Each row is a point. Each copy is the shape, with its points in the same order, turned, moved and blurred by noise. Say if it was mirrored as well.

Shape (7 x 3):
[[ 0.12  0.12 -0.12]
 [ 0.15 -0.49 -0.30]
 [ 0.46  0.16 -0.05]
 [-0.14 -0.35  0.10]
 [ 0.15 -0.48 -0.23]
 [-0.50  0.29  0.40]
 [-0.12 -0.08 -0.15]]
Copy 1 (7 x 3):
[[ 0.02  0.06 -0.05]
 [-0.04 -0.56 -0.08]
 [ 0.31  0.09  0.16]
 [-0.41 -0.28  0.14]
 [-0.05 -0.55  0.03]
 [-0.66  0.52  0.04]
 [-0.21 -0.11 -0.15]]
Copy 1 is: only turned
Copy 2 (7 x 3):
[[-0.11  0.07 -0.01]
 [ 0.23 -0.18 -0.49]
 [-0.03  0.42 -0.10]
 [ 0.40 -0.24  0.01]
 [ 0.28 -0.17 -0.43]
 [ 0.11 -0.26  0.75]
 [ 0.02 -0.20  0.03]]
Copy 2 is: only turned

Shape (12 x 6):
[[-0.18 -0.08  0.50  0.58  0.36  0.31]
 [-0.05  0.05  0.13 -0.01  0.55  0.55]
 [-0.09 -0.02  0.14  0.38  0.37  0.28]
 [ 0.10  0.15  0.42 -0.09  0.12  0.26]
 [-0.39 -0.38 -0.14  0.26 -0.08 -0.45]
 [ 0.31 -0.21  0.24  0.06  0.00  0.05]
 [-0.15 -0.36 -0.11  0.45 -0.49 -0.10]
 [ 0.47  0.47  0.18 -0.34  0.07 -0.23]
 [-0.03  0.08 -0.08  0.03 -0.38 -0.08]
 [-0.18 -0.14  0.18 -0.11 -0.12 -0.33]
 [ 0.14 -0.24  0.23  0.15  0.25 -0.18]
 [ 0.70  0.12  0.04 -0.07  0.15  0.18]]
Copy 1 (12 x 6):
[[ 0.07  0.05  0.50  0.26  0.56  0.48]
 [ 0.13 -0.05  0.80 -0.21  0.01  0.28]
 [ 0.08  0.04  0.53  0.11  0.27  0.15]
 [ 0.33  0.16  0.27 -0.26  0.02  0.37]
 [-0.52 -0.16 -0.25  0.07  0.32 -0.02]
 [ 0.35 -0.17  0.06  0.05  0.08  0.15]
 [-0.27  0.04 -0.35  0.46  0.06  0.03]
 [ 0.51  0.31 -0.05 -0.67  0.06 -0.13]
 [-0.05  0.28 -0.27  0.01 -0.12  0.06]
 [-0.17 -0.05 -0.27 -0.22  0.16  0.16]
 [ 0.20 -0.27  0.06 -0.12  0.35 -0.01]
 [ 0.71  0.02  0.24 -0.15 -0.10 -0.17]]
Copy 1 is: mirrored
Copy 2 (12 x 6):
[[-0.18 -0.26  0.70  0.09  0.34  0.54]
 [-0.30 -0.48  0.33 -0.35  0.22  0.10]
 [-0.14 -0.27  0.40  0.00  0.36  0.22]
 [-0.08 -0.22  0.21 -0.29 -0.15  0.43]
 [-0.39  0.27 -0.15  0.64  0.29  0.27]
 [ 0.07 -0.25 -0.10  0.04  0.07  0.55]
 [ 0.01 -0.07 -0.01  0.83  0.03  0.27]
 [ 0.27  0.24 -0.23 -0.56 -0.15  0.33]
 [ 0.07  0.09 -0.09  0.31 -0.23  0.15]
 [-0.32  0.22 -0.15  0.20 -0.09  0.44]
 [-0.12 -0.04 -0.08  0.04  0.32  0.57]
 [ 0.40 -0.33 -0.21 -0.39  0.11  0.31]]
Copy 2 is: mirrored

Shape (13 x 9):
[[-0.18 -0.24  0.45 -0.20 -0.29 -0.44  0.34 -0.01  0.44]
 [ 0.06 -0.16 -0.18  0.35 -0.13 -0.86  0.31  0.15 -0.33]
 [ 0.09  0.15 -0.34  0.35  0.24  0.12  0.01 -0.18  0.34]
 [ 0.49  0.03  0.16 -0.14 -0.02 -0.50  0.23 -0.05 -0.20]
 [ 0.31  0.13  0.21 -0.17  0.10  0.07 -0.17  0.32 -0.04]
 [ 0.02 -0.24 -0.15 -0.37 -0.07  0.28  0.11 -0.12  0.09]
 [-0.52  0.30 -0.16 -0.24  0.09  0.34  0.17 -0.04  0.55]
 [-0.55  0.59 -0.26  0.15  0.34  0.25  0.86 -0.18  0.14]
 [-0.06  0.04 -0.01 -0.28  0.14 -0.33 -0.26  0.05  0.35]
 [ 0.17 -0.04 -0.38  0.15 -0.15  0.06  0.34  0.17  0.19]
 [-0.13  0.24  0.18 -0.14  0.01  0.43 -0.20 -0.12 -0.15]
 [ 0.03  0.40 -0.13 -0.15 -0.24 -0.09 -0.12 -0.15  0.68]
 [ 0.05  0.37  0.09 -0.21 -0.19 -0.33  0.30  0.19 -0.10]]
Copy 1 (13 x 9):
[[ 0.10  0.05  0.10  0.17 -0.54 -0.78 -0.36  0.00  0.17]
 [-0.25  0.03 -0.16  0.03 -0.18 -0.58  0.41 -0.18 -0.61]
 [-0.13 -0.19  0.33  0.22  0.05  0.23  0.24 -0.20  0.29]
 [ 0.17  0.44 -0.09 -0.09  0.09 -0.53  0.22 -0.35 -0.09]
 [ 0.30  0.28  0.06 -0.22  0.23 -0.10 -0.08  0.17  0.10]
 [ 0.40 -0.02 -0.22  0.04 -0.25  0.14 -0.22 -0.22  0.27]
 [-0.16 -0.15 -0.10  0.48 -0.13  0.17 -0.43  0.14  0.66]
 [-0.40  0.16 -0.34  1.02 -0.14  0.15  0.23  0.11  0.56]
 [ 0.01 -0.24  0.08 -0.06  0.20 -0.30 -0.36 -0.09  0.15]
 [-0.17  0.01 -0.11 -0.08 -0.36  0.13  0.29 -0.04  0.18]
 [ 0.34  0.27  0.09  0.29  0.10  0.34 -0.37  0.07  0.06]
 [-0.31  0.03  0.31 -0.03 -0.05 -0.01 -0.41 -0.33  0.50]
 [-0.19  0.47 -0.27  0.05 -0.01 -0.36 -0.08 -0.03  0.02]]
Copy 1 is: mirrored
Copy 2 (13 x 9):
[[-0.03 -0.77  0.15  0.14 -0.25 -0.11 -0.04 -0.17 -0.22]
 [-0.12  0.02 -0.12  0.21 -0.65 -0.58  0.30  0.26 -0.56]
 [ 0.31  0.24 -0.41  0.33 -0.03  0.33  0.27 -0.06  0.00]
 [ 0.19  0.03  0.34  0.02 -0.37 -0.43  0.52 -0.04 -0.19]
 [ 0.23  0.28  0.36 -0.18  0.06 -0.01  0.06  0.17  0.02]
 [-0.13 -0.02 -0.04 -0.33  0.13  0.20  0.32 -0.32 -0.04]
 [-0.14 -0.26 -0.10  0.36  0.41  0.69  0.13 -0.03 -0.03]
 [-0.54  0.06 -0.13  1.07  0.13  0.44  0.38 -0.18  0.09]
 [ 0.36 -0.25 -0.04 -0.04  0.26  0.05  0.15  0.19 -0.43]
 [-0.14 -0.04 -0.26  0.05 -0.30  0.14  0.42  0.19  0.13]
 [-0.01  0.35  0.31 -0.02  0.12  0.49 -0.03 -0.28 -0.18]
 [ 0.41 -0.41  0.05  0.25  0.00  0.68  0.33  0.11 -0.16]
 [-0.16 -0.06  0.52  0.18 -0.21 -0.02  0.31  0.22 -0.26]]
Copy 2 is: mirrored
Copy 3 (13 x 9):
[[-0.29  0.26  0.33 -0.45 -0.46 -0.59 -0.10  0.42 -0.10]
 [-0.13  0.21 -0.54 -0.26  0.14 -0.77 -0.22 -0.05 -0.62]
 [-0.28  0.31 -0.29  0.17 -0.26  0.18  0.09 -0.34 -0.11]
 [ 0.24  0.50  0.03 -0.43  0.16 -0.52 -0.14 -0.19 -0.26]
 [ 0.29  0.31  0.15 -0.18  0.13  0.16 -0.29  0.13 -0.14]
 [ 0.06 -0.14  0.09 -0.26 -0.23 -0.10  0.02 -0.11  0.34]
 [-0.30 -0.11  0.14 -0.09 -0.49  0.30  0.55  0.20 -0.01]
 [-0.63 -0.05 -0.04 -0.50 -0.36  0.33  0.78 -0.31 -0.57]
 [ 0.02  0.30  0.05  0.14 -0.08 -0.22  0.12  0.34  0.02]
 [-0.04  0.12 -0.40 -0.33 -0.39  0.02 -0.10 -0.15 -0.16]
 [ 0.02 -0.19  0.43  0.02  0.02  0.21 -0.06 -0.14 -0.19]
 [ 0.11  0.37  0.16  0.20 -0.68 -0.07  0.26  0.05 -0.11]
 [ 0.25  0.20  0.09 -0.42 -0.11 -0.28  0.13  0.06 -0.55]]
Copy 3 is: mirrored
Copy 4 (13 x 9):
[[-0.38  0.14  0.26  0.10  0.33 -0.53  0.43 -0.12  0.04]
 [ 0.03  0.19 -0.59  0.38  0.03 -0.47  0.37  0.36 -0.49]
 [ 0.37  0.06 -0.35  0.13  0.26  0.42  0.20 -0.10  0.27]
 [ 0.31  0.16 -0.01  0.10  0.11 -0.33  0.29 -0.10 -0.64]
 [ 0.38  0.05  0.38 -0.05  0.00  0.06 -0.10  0.14 -0.19]
 [ 0.12  0.07  0.06 -0.42 -0.17 -0.03  0.23 -0.25  0.23]
 [-0.26  0.23  0.12 -0.25  0.22  0.56  0.34 -0.01  0.48]
 [-0.39 -0.14 -0.22  0.03  0.11  0.89  0.87  0.04  0.02]
 [ 0.10  0.36  0.04 -0.23  0.45 -0.04 -0.02  0.12  0.03]
 [ 0.28  0.19 -0.15  0.18 -0.21  0.05  0.53  0.03  0.18]
 [-0.04 -0.08  0.15 -0.19 -0.15  0.38 -0.24 -0.17 -0.05]
 [ 0.04  0.66  0.12  0.12  0.38  0.25  0.12 -0.30  0.25]
 [-0.10  0.36  0.16  0.10 -0.02  0.03  0.35  0.11 -0.47]]
Copy 4 is: only turned
